Rows are points. Any point is a mix of the corners, with weights that add up to 1. It lies inside the corners' shape when no weight is negative. Say inside or outside, and name the corners with a negative weight.

Corners:
(1): [6.4 0.7]
(2): [-2.6  4.2]
(3): [-1.6 -1.5]
Points:
[5.8 0.8] => inside
[ 2.5 -1.1] => outside (2)
[2.0 2.8] => outside (3)
[4.2 0.9] => inside
[ 3.5 -1.9] => outside (2)
[-1.8  3.6] => inside
[-0.6  0.0] => inside
[-1.2 -1.2] => inside

Corners:
(1): [ 5.1  3.9  2.9  3.6  1.2  0.4 -2.4 -2.3]
(2): [-7.6 -5.1  3.4  0.7  2.4 -5.7  0.0 -1.4]
(3): [-1.7  3.3  2.4 -0.2  2.0  2.3 -1.8  2.0]
(4): [ 6.1  3.3 -0.8  2.0 -0.4 -0.9 -0.4  3.7]
(5): [-4.3  3.0  0.9 -3.7 -6.2  2.2 -2.2  1.5]
(6): [  4.9  -0.2 -12.9  -2.2  -0.5   2.9   2.5   1.7]
(7): [ 2.2  1.2  2.3 -1.3  1.1  0.5  2.5 -0.6]
(8): [-4.0  1.7  2.1 -4.2 -0.7 -3.0 -1.4 -0.3]
(9): [ 2.6 -6.9 -0.5 -2.6  1.3  0.8  0.4  0.8]
Points:
[-1.1 -0.5  0.5 -2.7 -1.4  0.2 -0.9  0.7] => inside
[-0.3  1.8  0.9 -0.4 -0.4  0.3 -1.0  1.5] => inside
[-4.5  0.3  3.1 -2.7 -1.6 -0.7 -1.9  1.4] => outside (1, 6, 7)
[-2.0  1.0  0.9 -0.6 -0.3  0.1 -2.1 -0.4] => outside (4, 7)

Corners:
(1): [  2.4 -19.5  -3.9   4.7  -0.5  -1.5   2.7  -1.3   1.2  -1.3  -0.4   7.6
  -2.5  -4.6]
(2): [-0.1  4.9 -1.7  2.6 -1.0  0.1 -3.8 -0.8  0.7 -0.4 -4.3 -0.1 -3.2 -2.2]
(3): [ 2.8  3.7 -0.3  2.6  0.8 -0.7  8.1 -5.6  0.1 -3.9 -1.7 -3.3 -2.4 -1.4]
(4): [-13.4   4.5   2.4  -0.7   0.9   0.9  -4.3  -0.5  -1.3  -4.2  -0.2   1.4
  -1.2  -0.8]
(5): [-2.9  6.2 -1.3 -7.6 -0.7 -2.2 -1.8  1.2 -0.6 -0.8 -1.3 -2.2 -0.2 -1.6]
(6): [ 2.0  1.5 -2.8  3.2 -2.4  0.7  4.6  0.9 -2.7  0.7 -1.6 -2.2  2.8 -0.9]
(7): [ 0.9  2.1  1.1  1.3 -2.7 -2.4 -0.8  0.4  1.7 -5.4  1.4  0.6  0.8 -2.8]
(8): [ 0.2  5.8  2.4  0.3  2.7  1.8 -3.6  1.0 -3.3 -4.8 -0.3 -1.2 -4.1 -1.5]
(9): [-0.9 -2.3 -0.6  4.1  1.3 -1.8  4.1  2.5  3.2  1.6 -2.3 -2.5 -0.8 -2.6]
(10): [ 0.5  6.1 -2.0 -1.2  0.4 -1.7 -1.9 -2.6  0.4 -3.6  2.3 -3.8 -4.1  3.0]
(11): [ 0.5  0.5 -4.2  2.6  1.8  0.3 -1.5  0.5  1.8 -4.1 -1.3 -2.3  2.6 -3.3]
(12): [ 0.0  4.2  2.0 -2.7  1.8 -0.6 -2.8 -2.5  0.1  2.1 -1.0  0.6  6.2 -1.0]
(13): [ 2.5  0.6 -2.6 -4.2  0.7 -2.1 -1.3  0.5  0.3 -5.6 -2.0 -1.1  5.8  7.7]
(14): [ 2.7  4.2 -2.1  1.0 -3.0  5.9  3.0  2.5  2.5 -0.5 -0.8 -2.2  3.6 -3.8]
(15): [-0.4  2.1 -3.1  3.9  2.2  2.0  2.8  1.0  2.4 -1.5 -2.2  6.8  2.4 -2.7]
Points:
[ 2.8  2.3 -1.2  0.4 -0.9 -0.8  2.0 -1.1  0.6 -2.0 -0.4 -1.2 -0.7 -0.4] => outside (4, 11)
[ 3.0 -0.3 -3.7  1.5 -1.1 -1.6  1.4  0.2  2.0 -1.6 -1.9 -3.1  0.0 -1.2] => outside (4, 8, 12, 15)
[-0.2  2.1 -0.6  1.0  0.0  0.0  1.1 -0.4  0.7 -1.3 -1.2 -0.6 -0.1 -1.4] => outside (11)
[-0.5 -0.3 -1.1  2.6 -1.3  0.4  1.2  0.3  0.6 -1.2 -0.9 -1.3 -2.2 -4.0] => outside (12, 13, 15)
[ 0.0  1.6 -1.6  1.2 -0.4  1.3  1.0  0.6  1.2 -1.6 -1.4  0.1  1.1 -1.7] => inside
[-0.3  3.0 -1.1  0.3  0.2  0.2 -0.1 -1.3 -0.1 -3.3 -0.8 -0.5 -0.4 -1.1] => outside (9)

Corners:
(1): [ 1.8  2.5 -1.9  2.1  6.1  5.1  2.7  3.4  1.8 -3.7 -3.2  0.1 -1.2  3.4
 -0.1 -0.2  2.4 -0.9  1.1  0.3]
(2): [ 7.1 -5.0  1.9 -0.8  3.6 -3.9 -0.6  4.9  1.6 -1.8 -3.2  0.0  5.3 -0.5
 -1.2 -0.6  3.0 -2.9 -0.1  0.5]
(3): [ 1.4  3.7 -4.2 -0.2  1.3 -1.7  0.3 -0.4  2.4 -6.8 -1.6 -2.8  2.3  2.8
  0.8  2.6 -1.0  1.5 -5.8 -2.3]
(4): [ 0.6  0.6  0.5 -1.1  0.7 -1.5 -6.0 -1.5 -3.1  3.3 -2.2  4.1  0.7 -2.6
 -2.0  1.1  1.5 -2.7  1.0  1.2]
(5): [-5.3  0.4 -0.8  0.4 -0.2  1.8 -4.9  2.3 -1.4  3.4 -0.7  4.5  7.4  0.4
  0.2 -0.2 -1.1  0.3  0.3 -0.3]
(6): [-2.5  1.0 -2.0  2.3 -5.3  2.2 -3.6 -0.4  3.7  0.9 -2.7 -6.0 -3.4  1.5
  2.9  0.6 -0.4  2.1  0.2  0.0]
(7): [-5.4 -1.5  2.1 -3.4  0.1 -0.6 -1.5  3.6 -0.3  5.7 -6.1  6.7  7.7 -2.4
 -2.5  1.7 -0.6 -2.3 -5.0  0.0]
(8): [-2.6  3.0 -1.0  0.0  3.2  2.8  2.8 -0.5  1.7 -2.0 -0.4 -0.2 -2.5 -4.1
  1.0 -1.6  0.2  0.8 -0.9  0.4]
(9): [ 2.7 -1.1  2.6 -3.9  2.8  6.5  6.0 -3.6 -0.6 -1.6  7.1  1.8  0.3  0.9
 -0.2  0.1 -0.1  0.2  1.6 -0.4]
(10): [-5.0 -0.3 -4.9  0.1 -7.8 -3.3 -6.2  3.3  5.9  0.7  3.1  4.7 -1.9 -3.1
 -3.6  4.2  2.9 -3.2 -2.1  5.6]
(11): [-1.6  0.2  5.8  3.8 -2.1 -3.3 -5.5  5.0  1.2  2.5  2.6  0.2  3.2  3.0
  0.5  2.8 -0.4  7.2 -1.5 -1.6]
(12): [ 0.8 -1.5 -0.6  3.3  2.4 -0.8 -4.4  7.1  1.0  0.9 -0.8 -0.6  0.7  0.3
 -3.0  0.9  1.5 -6.6 -1.6 -1.1]
(13): [-1.9  5.0  0.1 -7.2 -2.5 -1.3 -6.4 -2.9  3.6 -3.9  0.5  1.1  2.8  1.4
  2.2  2.9 -4.2  3.2  0.8 -0.4]
(14): [ 3.6 -0.8  1.5  3.3  1.0  3.0  3.0  3.3 -0.5 -3.9 -1.1  3.8  1.6 -0.6
  0.7 -3.2 -0.3 -2.7 -1.3 -3.3]
(15): [-2.2  5.9 -5.4 -4.6  0.4 -1.7  2.6 -9.9 -4.2 -4.8  0.1 -1.5 -6.3  5.3
  1.7 -6.0 -4.3  3.9 -4.4 -2.6]
(16): [ 1.4  2.8 -8.2  0.6  1.8  9.0  1.1  2.1 -0.8 -1.8 -3.2 -2.0  1.1 -0.2
 -2.5 -5.6  5.8 -5.8 -0.7  3.9]
(17): [-4.4 -1.3  3.3 -1.8 -6.6 -9.3 -4.1 -0.3 -2.0 -5.5 -4.5  2.0  3.6 -2.0
 -2.8  5.6  0.7 -3.4 -3.1  1.5]
(18): [-3.9  2.1  3.6  3.4  0.2 -1.0  2.5  0.3  5.5  1.7  6.0  1.9 -2.6  1.1
  2.8  1.9  7.7  3.8 -0.1 -0.5]
(19): [ 3.3  1.1  2.9  3.6  3.5  3.6  4.9  3.9  2.7  0.8 -3.5 -2.8  2.4 -3.1
  3.3  0.5  3.3 -7.3 -4.1  4.7]
(20): [ 2.0  0.2 -7.2  0.5 -2.9  0.0  4.0  3.2 -0.3  2.3 -1.2 -3.6 -6.4 -0.8
  1.1 -1.4  4.5 -2.7  1.7  0.0]
(21): [-0.3  2.0 -0.6  2.7  1.0  5.5  4.4  1.3  4.5  1.4 -0.4 -0.4  2.8  2.1
 -1.7 -0.3  2.1  0.0  1.5 -0.9]
Points:
[-1.9 -0.2  1.8 -0.9 -0.8 -1.7 -3.7  0.4 -0.1 -0.3 -2.0  1.7  1.5 -0.6
  0.2  1.2 -2.0 -0.1 -1.4  0.0] => outside (3, 16, 18, 20, 21)
[ 0.6  0.7 -0.4  0.5  0.7  1.2 -0.4  2.0  1.0 -1.3 -1.7 -0.2  2.3  0.2
 -0.1  0.5  1.5 -1.2 -1.1 -0.1] => outside (10, 15)
[-0.6  1.8 -1.5 -1.0  1.9  3.2  2.4  0.5  1.5 -1.0 -3.4 -1.6  3.7  0.2
  1.4  0.1  1.7 -0.4 -1.2  0.8] => outside (4, 10, 11, 12, 14, 15)
[-0.7  0.7 -0.7 -0.4 -0.4  0.3 -0.5  0.4  0.8 -1.2 -0.4  0.6  0.4  0.7
 -0.3  0.2  0.8  0.2 -0.6 -0.5] => outside (19)
[-0.7  0.6 -0.3 -0.4 -0.2 -0.7 -1.4  1.1  1.0 -0.6 -0.9  0.7  0.3 -0.2
  0.3  0.9  0.4 -0.4 -1.1  0.1] => outside (16, 21)
[-0.5  0.9  0.5  0.6 -0.4  1.3 -0.5  2.2  1.6 -0.1 -1.0  0.3  1.6 -0.8
  0.0  2.1  0.1 -2.2 -1.2  0.7] => outside (2, 15, 16, 18)
[-0.6  0.7 -0.1 -0.5  0.4  0.6 -0.2  0.3  1.1 -0.5 -0.4  1.0  0.5 -0.4
  0.2  0.6  0.1 -1.0 -0.5 -0.4] => outside (11, 16)
